Each row of a before or after table is a point. The points were changed in one or more steps. Then noise was added and the rows were shuffled. The steps act on how far a point lies along the listed directions, d1 being the first. What was done? A step turns or swaps two directions, mirrors them in a line or flattens them onto one, adds a multiple of one to another, or multiplies one. Angles are multiples of 10 degrees, from the lower direction toward the higher: turns from -170 to 170, lines from 10 to 170 but not 90. Use the fewest steps. Two steps may share a direction if one is a turn and the other turns, adds or multiplies; they go together, in the order done. Otherwise the lowest direction goes first.
(in the rows, 128 means zero)

Directions:
(1): [123  87]
(2): [ 87 133]
Before (10 x 2):
[[ 30 125]
 [135 181]
 [149  90]
 [147 130]
 [147 107]
 [123  96]
 [123  86]
 [132 157]
 [136  93]
 [136  94]]
After, 10 rows:
[[149 118]
 [139 113]
 [140 112]
 [130 140]
 [147 127]
 [126 116]
 [131 149]
 [152 108]
 [126 111]
 [ 32 135]]
Steps: multiply d1 by 0.4

Directions:
(1): [107 124  80 154]
(2): [121 151 154 175]
Before (10 x 4):
[[124 168 183 171]
 [133 153 162 138]
 [139  83  81  56]
 [132 133 137 124]
 [125 135 177 137]
 [119  95  52 107]
 [123 114  98  73]
 [113 137 153 125]
 [154 137 169 104]
 [122 137 124 142]]
After:
[[155 128 161  90]
 [128 132 171 129]
 [121 139 126 144]
 [117 102  57 121]
 [113 136 151 121]
 [132 151 160 130]
 [124 113  97  72]
 [126 166 178 164]
 [138  85  82  56]
 [132 132 138 123]]
Steps: add 0.3 times d1 to d2

Directions:
(1): [158 117 108  84 137 105  82  88 133]
(2): [104 141  87  97 105  80 150 155 114]
(3): [115 123 144 164 168  78 107 128  91]
Before, 10 rows:
[[138 134 136 137  97 185 159 152 154]
 [136 137 126 109  82 194 138 141 160]
 [150 133 133 104 149  97  88 111 125]
 [124 111 167 156 147 150  86  88 122]
 [146 126 124 152 127 155 146 122 124]
 [146 132 136 105 126 174  93  89 138]
 [119 121 107  91  87 152 154 124 156]
 [104 138 105 121 124  38 126 156  87]
 [ 60 142 162 196 122 117 197 210 114]
 [106 147 141 141 154 113 130 154 105]]
After, 10 rows:
[[147 129  90  35  57 174 147 130 199]
 [138 141 113  80 130 135 112 123 137]
 [133 136 141 151 103 182 164 158 147]
 [109 136 165 175 152 153 114 123 102]
 [131 109 161 143 142 155  81  83 132]
 [ 85 125 139 153 113 131 175 153 120]
 [106 140 154 167 104 173 156 173 132]
 [133 137 144 132 160  86  96 127 109]
 [130 131  82  72 106  54 108 131 115]
 [149 125 122 147 125 155 143 120 127]]
Steps: swap d1 and d3

Directions:
(1): [129 101 152 115 133  94 185 159 109 110 148  79]
(2): [141 167 133 122  97 157 142 195 132  92 121 154]
(3): [147 179 169 104 149  93 126 120 161 144 170 144]
(4): [165 140 133 151 163 136 162 116 170 121  69 110]
Before (9 x 12):
[[137 121 124 142 131 121 150 130 135 123 107 121]
 [ 85  87 104 131 111 141 114 124  83 119 135 118]
 [133 130 116 151 138 132 124 112 136 133  92 129]
 [141 117 127 122 156 139 132 113 143 147 125 123]
 [135 162 136 133 158 133  95  87 143 149 121 147]
 [152 153 167 133 166 112 171 155 162 111 104 117]
 [147 133 132 128 127 135 173 178 132  94 106 105]
 [134 117 139 130 152 102 157 130 122 133 126 110]
 [115 131 136  98 124 121 115 128 113 138 156 130]]
After, 9 rows:
[[108 151 148  79 117 107  93 128 110 147 193 150]
 [145 137 137 142 167 114 128  97 145 152 109 133]
 [167 224 176 111 157 121 128 139 172 125 141 162]
 [183 175 194 137 226  75 177  91 217 145 101 104]
 [144 128 109 163 134 153 150 138 140 108  56 121]
 [144 110 112 156 142 135 151 115 148 121  79 115]
 [ 45  33  49 153  65 194  90 140  24 103 107 124]
 [138  83 117 152 165 118 174 110 130 120  76  65]
 [155 141 130 126 156 150 134 125 161 141 110 138]]
Steps: turn d1 and d2 by -90 degrees; multiply d3 by 3; multiply d4 by 2
